Each wall is flat, endless, passes through zero and stands at right angles to its row. A trip goes straight from one point to another. List the walls that it crosses, first one first.

Walls:
(1): [-0.65 -0.42  0.09]
(2): [ 0.17 -0.43  0.37]
(3): [-0.23  0.01 -0.03]
(4): [ 0.55  0.16 -0.93]
(5): [-0.08  0.06 -0.13]
Trips:
[-0.11 -0.24 -0.27] to [ 0.35  0.56 -0.09] -> 1, 3
[ 0.63 -0.17  1.42] to [ 0.14 -0.03 -0.05] -> 4
[-0.03  0.40  0.60] to [ 0.51  0.76 -0.33] -> 2, 4, 5
[ 0.05 -1.01  0.56] to [0.24 0.50 0.58] -> 1
[0.23 0.11 0.32] to [0.09 0.63 0.08] -> 2, 4, 5

Walls:
(1): [ 0.22 -0.36 -0.34  0.85  0.04 -0.38  0.66  0.15]
(2): [-0.14 -0.39 -0.02 -0.09 -0.04  0.01 -0.04  0.03]
(3): [-0.49  0.10 -0.72  0.12  0.14  0.32  0.37 -0.62]
(4): [ 0.30 -0.66  0.44 -0.05 -0.28  0.55  0.69  0.03]
(5): [ 0.37 -0.13 -0.10  0.34 -0.46 -0.01 -0.18 -0.29]
(6): [ 0.44 -0.20  0.23 -0.04 -0.28  0.26 -0.42 -0.30]
(7): [ 0.37 -0.23 -0.11  0.16 -0.45 -0.11  0.20 -0.09]
(8): [-0.15 -0.38  0.30 -0.33 -0.10 -0.29 -0.38  0.12]
(9): [-0.41 -0.06  0.46  0.37  0.04 -0.18  0.02 -0.16]
(10): [ 0.34 -0.20 -0.19  0.15  0.22  0.32  0.00 -0.53]
(11): [-0.34  0.42  0.83  0.31 -0.21  0.39 -0.19 -0.29]
Trips:
[ 0.34 -0.58 -0.48 -1.02  0.85  0.32  0.41  0.00] to [ 0.57 -0.06  0.00  0.24 -0.14 -0.21 -0.08 -0.25] -> 6, 8, 7, 1, 5, 3, 2
[-0.58  0.11 -0.95  0.56 -0.37 -0.60 -0.45 -0.68] to [-0.28  0.10  0.68  0.15 -0.36 -0.09 -0.15  0.68] -> 10, 8, 11, 3, 7, 1, 5, 4
[ 0.08  0.00 -0.06 -1.06 -0.11 -0.38  0.86  0.76] to [-1.07 -0.12 -0.08  0.22  0.73  0.32  0.01  0.17] -> 7, 3, 9, 4, 11, 8
[ 0.12  0.71  0.42  0.44 -0.51  0.29 -0.11 -0.66] to [-0.58 -0.18  0.78  1.04 -0.31  0.04  0.67 -0.18] -> 4, 1, 10, 6, 2

Walls:
(1): [ 0.20 -0.21 -0.85  0.39  0.02  0.27  0.33  0.03  0.98  0.42 -0.69  1.14]
(2): [-0.39  0.17 -0.19 -0.34 -0.28  0.12  0.07  0.21  0.30 -0.05  0.67 -0.09]
(3): [-0.17 -0.45 -0.09 -0.37 -0.05 -0.29 -0.37 -0.46  0.15  0.94  0.35  0.00]
(4): [ 0.62  0.72 -0.13 -0.06 -0.17 -0.17  0.44 -0.32 -0.14  0.47 -0.81 -0.21]
(5): [ 0.27  0.22  0.11 -1.18  0.30  1.30  0.26  0.16  0.67 -0.09  0.40 -0.10]
(6): [ 0.37  0.47 -0.92  0.29  0.33 -0.40  0.04 -0.56 -0.22 -0.20 -0.26 -0.10]
(7): [ 0.50  0.79 -0.11 -0.33 -0.13  0.11 -0.31  0.11 -0.36  0.34  0.81  0.26]
(8): [-0.06  0.08  0.40  0.51 -0.15 -0.10 -0.33  0.26  0.26  0.48 -0.07  0.47]
Trips:
[-0.48  0.31 -0.91 -0.11 -0.25 -0.01  0.34 -0.03  0.32  0.92  0.23  0.36] to [-0.28 -0.40  0.10  0.40  0.13  0.49 -0.20  0.23 -0.65  0.60  0.10 -0.32] -> 5, 6, 4, 1, 2, 7
[-0.15  0.16 -0.28  0.44 -0.41 -0.47 -0.58 -0.18 -0.04  0.47 -0.07  1.00] to [ 0.58  0.08  0.75 -0.32 -0.33 -0.23 -0.18 -0.84 -0.27 -0.39  0.20 -0.75] -> 1, 8, 5
[ 0.49 -0.11 -0.01 -0.08  0.06 -0.59 -0.33 -0.78  0.31 -0.33  0.75 -0.25] to [ 0.05  0.37 -0.32  0.01 -0.21 -0.30 -0.42 -0.18  0.00 -0.05 -0.07 -0.40] -> 4
